Each row of a before or after table is a point. The points were changed in one or more steps. Then noise was added and the rows were shuffled. The steps act on how far a point lies along the listed directions, d1 being the first. Write out the steps. A step turns or swaps two directions, mirrors them in a line or flattens them onto one, adds a multiple of one to another, or multiplies one. Angles are multiples of 10 degrees, from the lower direction toward the higher: turns from -170 to 170, lines from 10 to 170 but not 90. Use the fewest steps. Two steps may share a direction if one is a turn and the other turns, adds or multiplies; they go together, in the order done. Otherwise the lowest direction goes first.

Directions:
(1): [-31,  25]
(2): [-25, -31]
Before (9 x 2):
array([[ 35, -22],
       [ 48,  17],
       [-34,  16],
       [ 16,  45],
       [ 11, -44],
       [-16, -27],
       [  4, -13],
       [ 47, -30],
       [  4,   4]])
After (9 x 2):
array([[  2,   6],
       [ 33, -18],
       [-41, -15],
       [-13, -28],
       [-14,  -5],
       [-50,  22],
       [ 29,  38],
       [-13,  49],
       [-38,  16]])
Steps: mirror d1 and d2 in the line at 100 degrees

Directions:
(1): [-26,  35,  23]
(2): [  0, -28,  40]
(3): [42, 21, 15]
Before, 12 rows:
array([[ -2,   2,   2],
       [  7,   4,   1],
       [ -2,   4,   9],
       [  6,  -2,   5],
       [  5,   2,  10],
       [  3,  13, -11],
       [ -9,  -3,   5],
       [-20,   4,   0],
       [  6,  10,  -6],
       [-25, -11,  -6],
       [  2,  -3,   7],
       [ -6,  -3,  -1]])
After, 12 rows:
array([[ 10,  10,   7],
       [-30, -14, -24],
       [ 19,  -9,  -1],
       [-18,  -2, -10],
       [  6,   9,  -5],
       [ 22,  -1,   4],
       [-15,  -6,  -5],
       [  0,   1,  -4],
       [-60, -28, -23],
       [ 15,  15,   4],
       [  1,   9,   4],
       [ 18,   8,   7]])
Steps: turn d1 and d2 by -110 degrees; multiply d3 by 2.5

Directions:
(1): [  6,  35, -20, -56,   3,   2]
(2): [ 44,   2,  19,  -2, -42,  27]
(3): [ 32, -12, -41,  14,  32,  28]
(4): [ 29,  42,  22,  22,  26, -24]
(5): [ 14,   1, -40,  13, -32, -43]
(6): [ 28, -41,  17, -29,  18, -30]
Before:
array([[ 16,  20,  -6, -20, -11,   5],
       [  6, -37,  10,   7,  23,   8],
       [-10, -31,  -3,   0,  -1,   6],
       [ 29,  10,  -3,   0, -16,  -2],
       [ 33,  19, -22,  -1, -10,   2],
       [ -2,  12,   1,  23,   6,  -5],
       [ 11, -30,  22,   1,   3,   9],
       [  9, -11,   1,   3,   4, -20],
       [ -7,  -7,   8,  42,  12,  -6],
       [ 30,   4,  -7,  -6, -25,   3]])
After, 10 rows:
array([[ 44,  -2, -61, -11, -21, -26],
       [ 17,   3, -40, -19, -20, -25],
       [ 24,  10,  -9, -19, -20,   0],
       [-16, -23,  -5,  11,  27, -20],
       [ -8,  -9, -30,   7, -21, -15],
       [-30,  -4,   2,  10,  42,  54],
       [ 19,  18, -49, -15, -24, -27],
       [-36,   9,   7, -12,  30,  39],
       [  4, -20,  -5,   1,   5, -20],
       [-17,  16,  -3,  20,  15,  11]])
Steps: mirror d1 and d2 in the line at 40 degrees; multiply d3 by 1.6; turn d4 and d6 by 130 degrees; multiply d5 by 3

Directions:
(1): [ 15, -29,   4, -19, -34,   2, -50,   0,  45]
(2): [-40,  13, -10,  54, -34,   1, -23,  26,  -6]
Before, 10 rows:
array([[ -6,   4,  -8,   4,  -2,  -7,   0,   9,  -6],
       [ -5,   6,   2,  13, -15,   0, -23,   6,   7],
       [ 37, -14,  15, -37,  13,   1,  -5, -21,   9],
       [  1, -15,   4, -15,   1,   2,   2,   1,   2],
       [ 32, -21,  16, -24,   5,   5, -18,  -4,  16],
       [ -4,  -6,   0,  12, -20,  -2, -31,   6,  22],
       [  5,   1,  -7,  -6,  17,   2,  13,  -9, -15],
       [  5, -12,  -5, -12,   4,   7,   8,   0,   1],
       [  9, -24,   2,  -7, -60,   3, -58,   3,  44],
       [-20,  10, -16,   9,  10,  -8,   6,  -5, -16]])
After:
array([[-14,  25,   3,  31,  13,   1,  19,   3, -38],
       [  7,   0,  -4,  -9,  18,   1,  13,  -8, -13],
       [-16,  13,   4,  38,   4,   2,   4,  17, -27],
       [-33,  11,  -9,  52, -60,   1, -36,  23,   4],
       [-13,  -1,  -1,  22, -20,  -2, -29,   8,  16],
       [ -5,  -3,  -8,   3,   6,   7,  13,   3,  -8],
       [  5, -10,  -9, -23,   9,  -6,  -5, -17,   7],
       [  0,   4,   4,   7, -14,   0, -26,   3,  12],
       [  3,  -5,  -4, -12,  -3,  -6,  -3,   4,   5],
       [-12,  -5,  -1,   4,   2,   3,   9,   7, -10]])
Steps: swap d1 and d2

Directions:
(1): [ 37,  56,  -7,  33, -16,  42,  23, -15,   6,   0,  -3,   5]
(2): [ 28, -13,  27, -11, -53, -36,  13, -36,  -3, -14,  -4,  31]
(3): [-14, -10,  24, -35,  -4,  38,  29,   0, -20,   1, -60,  -9]
(4): [ 24,   8, -26, -31,  15,  -8,  25,  -3, -56, -31,  28, -19]
(5): [-18,  48,  -6, -60, -29,  -5,  -6,  18,  25,  12,  16,  -2]
Before, 8 rows:
array([[ -1,  18,  -4,  -3,  -8,   0,  -2,  -8,   7,  -2,   8,   0],
       [ -7,  16,  -7,   5,  19,  19,  -1,   8, -12,  -2,   4, -10],
       [-10, -26,  -7,  21,  12, -16, -12,  -4,  -6,  -9,  15,   5],
       [ -4,   2,  29,  11, -10,  16,   7,  -5,  23,   7, -31,  -2],
       [  7, -16,  10,  27, -17,  -1,   6, -16,   5,   7, -19,  13],
       [ -2,  26,   3, -31, -18,  22,  15,   5, -14,   2,  -8,  -3],
       [  5,  21,  -4,  40,  -5,  25,   7,  -3,  14,   7,   2,   6],
       [  4,  22,  -2,  15, -11,   7,  -2,  -1,  13,  15,   3,   1]])
After, 8 rows:
array([[ 14,  -8, -13,  13,   7, -19,  -7,  -2, -26, -11,  36,   3],
       [ -1,  19,   6, -16, -18, -32,  -9,   0,  26,  -2,  25,   0],
       [  8,  30, -11,   1,  -5,   8,   5,   4,  -1,   7,  11,  -5],
       [ 13,   4,  18,  -7, -61, -33,   3, -24,  19,   5,  -2,  29],
       [-27,  17, -25,  29,  57,  37, -19,  33,  -3,  10,   8, -28],
       [-23,  -7,  16,  -3,  -6,  22,   3,   1,   4,   3, -28,   5],
       [  9,  12,  -4,   1,  -5,   2,   7, -15,  -9, -10,   2,  -1],
       [ -8,  39, -15,  20,   0,  28,   2,  12,  19,  13,  17,  -2]])
Steps: mirror d1 and d3 in the line at 160 degrees; multiply d2 by 3; turn d4 and d5 by -90 degrees

Directions:
(1): [ -1,  -3,  29,   5, -26,  39,  38,  11, -18,   6,  17,   5,   7, -22, -11,
 -10,  -5,  18]
(2): [ 22, -13,  -3,  -7,   6, -16, -13,   9, -22,  -6,  -9,  12,   1, -60,  -6,
  21, -14, -15]
(3): [ 12,  26,   2,   6,  -7,  12, -26, -20, -46,  -2, -15,   5,  16,   8, -15,
 -23,  27, -15]
(4): [-19,  43, -10, -24,  24,   6,  14,   3,  -8,  18,   8,  -7,  33,   1,  -6,
  22, -24, -11]
Before, 9 rows:
array([[  4,   5,   7,   0, -13,  12,  -2,   4, -14,  -4,  -8,   3,   1,
         -1,  -7, -11,  16,   2],
       [  7,  -5,  23,   0, -11,  23,  23,   7,  -4,   6,  13,   3,   3,
        -33, -12,  -1, -10,   5],
       [-13,  -1,   7,   3, -12,  -2,   9,  -5,  21,  -2,   5,  -8,  -1,
         35,   1, -11,  -1,   6],
       [ -3,   7,   1,   1,  -5,   5, -10,   3,  10,   8,   0,   6,   1,
          2,   0,  -6,   1,   2],
       [ -3,  -2,   1,  11,   3,   2,  -8,   3, -11,  -3,  -6,  -4,   3,
         -3,   0,  -9,   5,  -1],
       [  6,   6,   3,   6,  -5,  -6,  -8,  -8,  -9,  -2,  -3,   4,   2,
         -2,  -7,  -6,   7,   0],
       [-23,  25,   9,  14, -13,  41,  28,  -7,  -1,  10,   9,  -7,  15,
         60,   0, -32,  17,  17],
       [-13,  23, -12, -14,  18,   3,   7,   6, -10,   7,  -2,   3,  16,
         -7,  -1,  33, -14,   0],
       [  8,  -3,  15,  -2,   1,  -7,   6,  -2,  -1,  -3,   2,  -1,  -5,
        -12,   1,   2,  -4,   0]])
After (9 x 18):
array([[  5, -28,  -6,  14,  -5, -11, -14,   1,  12, -15, -12,   8, -26,
          4,  11,   8,  14,  12],
       [ -8,  10,   6,  -4,  -9,  16,  11,   7,   0,   2,   1,  -3,   3,
         13,  -3,  -8,   9,   8],
       [ -7,  10,   2,   2,  -2,  -2,   6,  -5,   6,   4,   5,  -2,   3,
         13,  -3,  -4,   0,   7],
       [  7, -18,  25,   7, -17,  21,  24,   7,   9,   2,  14,   2,  -9,
        -23,  -7,  -7,  -5,  12],
       [  0,   8,   1,   1,  -4,   5, -13,   2,   5,   7,  -2,   7,   2,
         -2,  -1,  -5,   2,  -1],
       [ 16,  15,  10,  22, -21,  30, -16, -17, -55,  -6, -17,  12,  15,
          9, -15, -39,  36,  -7],
       [  9,  13,   5,  -2,  -9,  -4, -14, -10, -28,  -5, -10,   4,  16,
         -7, -15,  -6,   2, -17],
       [-13,   2,   1,   8,   6,   6,   2,   5,   0,   1,   0,  -8,   5,
          7,   2,  -6,  -1,   3],
       [  3,   0,  15,  -4,   2,  -5,  12,  -1,   5,  -1,   5,  -3,  -5,
         -7,   2,   3,  -7,   3]])
Steps: mirror d1 and d4 in the line at 170 degrees; mirror d2 and d3 in the line at 130 degrees

Directions:
(1): [ 36,  60,  19,   7, -19, -14, -10,  -9,  40,   0,  -1,  -5,  45,  46,   4,
  32,   1, -21, -20,   8,  20,   7, -32,  -9]
(2): [  7, -15,  -9,  -2,  41, -17, -25, -55,  21,  44,  -2,   3, -19, -29,   9,
  28, -28,   2, -28,  37,  -4,  16, -20,  36]
(3): [ 19,   2, -30,   7,   9,  55,   3,   4,   3, -53,   8, -23,  14,   3, -24,
   3, -33, -39,  17,  34, -30,  14,   2,  39]
(4): [  1,  -3,  10, -31, -44,   3, -19,  -2,  30,  10,   1, -25, -10, -48,  20,
 -35, -38, -39,  25, -30,  11,  25, -28, -17]
(5): [ 17, -30, -19, -33, -18, -31, -16,  30,  -8,  -2,   1, -32,  11, -18, -38,
  32, -19,  -5, -11,  29,  32, -60,   6, -14]
Before:
array([[ -1, -33,  -9, -35, -15,  -3, -28,  -4,  20,  18,   0, -18, -10,
        -54,  -4,  -2, -22,  -7,  16,  28,   6,  -5,   0,   9],
       [ -3, -54, -22, -27,   3,   8,  -6,  10, -20,  -2,  -6, -16, -40,
        -46, -15, -31, -29,  -3,  24,  -9, -11, -14,  19,  13],
       [-13,  -1,  -5,  15,  43,   4,   9, -12, -13,   7, -11,  37, -27,
          9,  -1,   4,  13,  43,  -6,  14,  -9,   2,  19,  13],
       [  4,   7, -10,  39,  40,  27,  13, -41,   6, -12, -14,  50, -15,
         27,  18,   6,   8,  19,   4,  -2, -47,  36,  18,  33],
       [ -1,   0,   3,  22,  19, -23, -24, -43,  29,  49, -14,  -2,  -9,
        -21,  18,  14, -12,   6, -20,  12,   7,  25, -38,  13],
       [  0,  48,  42,  37,  33,  -7,   2, -36,  24,  19, -19,  41,  -5,
         46,  36,   3,  25,  38,  -9,  -6,  -5,  37, -12, -10],
       [  9,  47,  18,   7, -13,  30,  12,  25,   2, -38,   4, -17,  40,
         36,   6,  -2,   7, -23,  11, -24,  -8,  -3, -19, -39],
       [ -5,   1, -23,  23,  44,  16,  23,  16, -43, -17,   7,  10,   7,
         37, -32,  22,  15,  25,  -4,  26, -10, -19,  37,  30]])
After:
array([[-11,  26,   2,  50,  -7,  28,  26,  26, -12, -32,  -8,   0,  11,
         33,  -3, -20,  33,   8,  17, -23, -11,  12,  -1, -11],
       [ -1,  -8, -12, -15, -25,  32,   2,  34,  -1, -39,   3, -14,  17,
          3, -21,  -9,   9, -11,  31,  19, -10, -15,  20,   2],
       [-16,  -2,  23, -27, -18, -46, -12,  -3,  -1,  63,   2,   3, -18,
        -26,  19, -16,  -4,  16,   1, -43,  38,  -2,  -6, -27],
       [ 12, -22, -20, -21,  -5,  13,  -1,  14, -14, -24,  -4, -18, -12,
        -11, -19, -19, -15, -15,  18,  -3, -13, -15,  15,  13],
       [-13,  37,  41,  38,  34,   0,   8, -28,  13,  14, -20,  41, -15,
         40,  37,  -3,  29,  43,  -1,  -9,  -9,  37,  -3, -10],
       [  8,   6,  -2,  -7,  36,   3, -21, -35,  15,  24,  -3, -20,   5,
        -21,  16,  29, -35, -18, -20,  21,  -4,   2, -36,  -5],
       [-15,  12,  20,  -1,   4, -11,   8,   0,   1,  20, -12,  35, -22,
          6,  15, -15,  19,  39,   6, -20,   9,   7,   5, -21],
       [ -8,  12,  21,  17,  -7,  -2,   7, -37,  22,  19, -16,  43, -26,
          0,  51, -28,   7,  13,  18, -54, -19,  43,  -2, -16]])
Steps: multiply d1 by 0.4; mirror d2 and d5 in the line at 100 degrees; mirror d3 and d4 in the line at 40 degrees

Directions:
(1): [  3,  22,  11, -21, -60, -10,  12,  13, -21,   6,  20,  31,  -3,   0,   1,
   4, -24,  21, -26,  20,   6,  13, -30,  15,  -2,  22,  -8,   9,   5,   4,
   1,  19,  -6, -22,   6, -15, -12,  10, -10,  13,  -1,  -8, -17,  22,   5,
 -16,   3,  -8]
(2): [-13,   5, -16, -16, -11, -16, -12,   7,  26,  16,   3,  20,  24,  40,  -8,
  17,   2,  31, -26, -20, -19,  -7,  10, -22,  21, -17,  20, -11,   3,  12,
 -18,  -5,  26,  -9,   3,  -9,  25, -16,  -4,   8, -17,  -5, -26, -22, -12,
  15,  -1,  15]
(3): [-37, -15, -16, -15,  -1,   3,  -1, -16,   4,  -8,  14,  -6, -35,  10,  17,
 -21,   7, -14,  -2,  -4,  -9,  -3,   2,  10,  16,  -4,  19, -23, -34,   6,
  15,   9,  -3,  -6,  -8,  -4, -10,  19, -43,  15, -39, -22,   8,  18,  17,
  13, -23,  -4]
(4): [  0,  10,  13,  15,  29, -47,  -6, -13, -29,  28, -35,  16, -39,  -6,  -6,
 -19,  -9,   6,  -2,  -6,  -8,  -8,  15,   4,   0,  -9,   1,   0,  -1, -15,
 -13,   5,   7, -25,   3, -10,   8,   5, -29,  13,  13,  30, -15, -10,   8,
 -25,  -3,   6]
(5): [ 16,   7,  11,  -7,   3,  37,  -6, -29,   9,  11, -15, -18, -14, -14,  -4,
   1, -10,  10, -22,   4,  25,  17,  -9,   6,   7,   8,   8, -22,   2, -26,
   7, -39,  21,   3, -15,  -9, -11,  -3,  -3,  20, -15, -18, -13,  -1, -14,
 -22,  20,  48]
Before (11 x 48):
array([[ 16,  17,   6,  -7, -25,   6,  -7,  -8, -10,  22, -11,  12, -12,
         -7, -12,   5, -23,  19, -25,   6,  13,  10, -19,   7,   4,   8,
          4,  -6,  12, -22,   5,  -2,  14, -20,  -7, -11,   3,   1,  -3,
         26,  -9, -13, -30,   8,  -4, -24,   9,  27],
       [  9,  26,   4,  -7, -44,  -6,  -1,   8,  -2,   4,  11,  19,   8,
         11,  -4,  21, -16,  33, -38,  13,   8,   8, -24,   7,   7,  11,
        -10,   6,  17,   2,  -8,  -2,  16, -16,   4,  -7,  -2,  -3,  -1,
          1,   4, -10, -27,  12, -11, -14,   9,  13],
       [ 17,  13,  21,  -8, -25,  -1,   5,  -6, -15,   0,   4,   9,  -9,
        -17,  -6,   1, -16,  13,  -9,   9,  20,  16, -18,  15,  -9,  16,
          1,  10,   6, -12,   8,   0,  11, -14,  -4, -17, -17,   5,  -3,
          7,   6,  -4, -11,  12,  -5, -21,   6,   4],
       [ -9,   0,  -4,   4,   3, -28,  -3,   1,  -2,  14,  -8,  11,  -2,
         14,  -4,   5,   6,   7,  -1,  -2, -10, -13,   3,   0,   8,  -5,
          8,   2,   0,   5,  -7,  12,   6,  -9,   8,  -1,   7,   0, -11,
          0,   8,  19, -13,  -4,   7,   1,  -3,  -8],
       [ -5, -11,  -2,  -1,  -3,  10,   0,   1,  12,  -8,   1,  -7,   2,
          5,   5,   0,  -1,   2,   2,  -7,  -4,  -4,   4,   3,   9,   0,
          4,  -9,  -4,  -3,   8,  -6,  -1,   6,  -1, -10,   4,   2,  -2,
         -2, -14, -16,   3,  -2,  -2,   8,  -8,  13],
       [-33,  -6, -18, -25, -32, -23,   0,  13,   0,  -4,  21,  22,  -3,
         36,  10, -11,   2,  -1,  -5,  -8, -17,   3,   3,  -4,  14,  -3,
         10,   1, -23,  13,   5,  27,  -4, -14,   8,   2,  -1,  11, -27,
          7, -27, -13,  -2,  11,  11,  16, -26, -21],
       [-20, -16, -13,   8,  13, -44, -12, -10,  -4,  14, -23,  18, -21,
         16,  -6, -17,   9,  15,  -1, -14, -18, -19,  25,  -8,   8, -24,
         12,  -5, -12,  -3,  -8,   4,  17, -16,   2,  -5,  23,   2, -31,
         10,  -7,  12, -16,  -7,  15,   5, -11,   5],
       [-28,  -4, -18,  -6,  14, -43, -16,  10,  11,   9,  -8,  15,   8,
         36,   0,  -4,  10,   2,   5, -19, -37, -21,  15, -11,  11, -32,
         18,  -5, -12,  21, -15,  19,   6,  -6,   9,  -1,  23,  -9, -18,
         -3,  -6,  22, -12, -16,   8,  21, -23, -16],
       [ -1, -11,  -1, -15,  -6,  33,   0,  -6,  18, -13,   9, -17,   1,
        -11,  -1,  -4,   9,  -5,   0,  10,  15,   3,  -8,   7,   2,  12,
          4, -12,  -8,  -2,  14, -15,   2,  21,  -4,  -5, -11,  11,  -5,
         -3, -16, -20,  10,  18,  -6,   5,   0,  14],
       [ 17,  10,   9,  -6,  -8,  18,   6,  -8,  -4,   6,  -5,  -2, -12,
        -15,  -9,  -4, -14,  12, -11,  17,  21,   9, -16,   8, -10,   7,
        -10,  -8,   8,  -7,  -2,  -6,   4,  -1,  -2, -11, -10,   1,   6,
         13,   5, -10,  -6,  17,  -1, -10,  11,  11],
       [ 12,   6,  13, -11, -27,  21,  10,   2,  -8,   1,   9,  -1,  -1,
        -17,   9,  -3,  -7,   5,  -8,   6,  22,  12, -21,  14,  -1,   8,
         -9,   6,   0,  -8,   5,  -2,   1,  -1,   7,  -4, -17,   7,  14,
          6,   1,  -4,   6,  17,  13, -16,   9,  10]])
After (11 x 48):
array([[ 19,  11,  12,  -5,  -5,  12,   5,  -9,  -6,   8,  -9,   0, -18,
        -16,  -8,  -6, -15,  10, -12,  17,  18,   9, -15,  10, -10,   5,
         -9,  -8,   7,  -8,  -3,  -5,   6,  -3,  -2, -13, -10,   2,   0,
         15,   5,  -7,  -7,  17,   2, -11,  10,  11],
       [-47, -16, -32, -22,   0, -21, -14,   7,  26,  -7,  15,   2,   6,
         44,  10,  -6,  19,  -8,   6, -18, -38, -19,  11,  -9,  18, -28,
         27, -17, -29,  33,  -1,  20,   0,   2,   2,   2,  15,  -2, -26,
          0, -32,  -4,  -2,  -2,  13,  39, -32, -21],
       [ 22,  14,  21,  -5, -21,  12,  10,   6, -15,   9,  -1,   5,   3,
        -21,   4,   0, -13,  12,  -7,   6,  24,  10, -18,  10,  -5,  10,
        -15,  11,   9, -14,   0,  -5,   1,  -4,  10,  -6, -11,   2,  22,
          4,  16,   7,   2,  12,   8, -25,  15,  11],
       [  1,  10,  -1, -15, -25,  11,  -7, -15,  -6,  16,  -3,  10, -26,
         -1,  -5,  -3, -19,  12, -25,   4,  10,  10, -18,  12,  11,   7,
         13, -15,  -5, -16,  13,   2,  12, -23, -10, -13,  -2,  10, -19,
         31, -27, -25, -26,  17,   4, -16,  -2,  25],
       [  9,  29,   9,  -2, -36, -19,  -3,   5, -10,  11,   0,  22,  -3,
          9,  -6,  16, -20,  34, -38,   8,   5,   7, -19,   8,   7,   8,
        -10,   6,  19,  -1, -10,   0,  18, -23,   4, -10,   0,  -1,  -9,
          5,   8,  -2, -31,   9,  -9, -21,   9,  14],
       [-29, -10, -17,  -8,  -6, -15,  -3,  -6,   5,   4,   6,   4, -14,
         21,   8,  -2,  11,  -4,  -3,  -3, -13, -14,   2,   5,  17,  -5,
         17, -10, -20,  13,   4,  16,   3,  -7,   3,  -1,   0,  11, -29,
          5, -16,   0,  -5,   7,  14,  12, -15, -11],
       [  9,  11,  16, -10, -23,  -4,   3, -10, -16,   1,   5,  10, -20,
        -15,  -2,  -5, -15,  10, -10,   8,  16,  15, -19,  18,  -6,  13,
          5,   4,  -1, -12,  11,   1,  10, -18,  -6, -17, -19,   9, -14,
         11,  -2,  -8, -11,  16,   0, -20,   1,   3],
       [-59, -39, -40, -18,  -9,  -9,  -7, -20,  20, -16,  16,   1, -32,
         33,  16, -26,  23,  -4,   0, -13, -23, -17,  18,   0,  25, -19,
         32, -29, -49,  15,  17,  11,  11,  -6,  -9,  -2,   5,  20, -57,
         16, -58, -33,   3,  22,  28,  38, -35,  -5],
       [-20,  -7, -19, -28, -47,   2,   3,  24,  14, -14,  36,  15,  27,
         36,   9,   8,   4,   0,  -2,  -4,  -9,   8,  -6,  -9,   8,   2,
          3,   7, -11,  20,   6,  22,  -6,   0,   9,  10,  -2,   5,   1,
         -4, -20, -21,   4,  11,   4,  26, -16, -24],
       [ 31,   2,  13,  -2,  -3,  28,   1,   7,  14,  -5,  -4, -11,  29,
        -20, -17,  13,   4,   8,   1,  14,  22,   6,  -9,  -1, -13,  14,
        -13,   8,  21,  -7,  -2, -21,   4,  24,   5,   1,  -2,  -5,  29,
        -16,  18,   0,   2,   2, -21,  -7,  19,  16],
       [  8,  -7,   3,   2,  -6,  12,   1,   9,  14,  -7,  -2,  -6,  16,
          1,  -1,   9,  -2,   5,   1,  -6,  -1,  -1,   4,  -2,   0,   0,
         -2,  -1,   8,  -5,   3, -10,   0,  10,   3,  -8,   7,  -6,  16,
         -7,   0, -11,   0,  -8,  -8,   4,   0,  13]])
Steps: turn d3 and d4 by -70 degrees; multiply d3 by 2
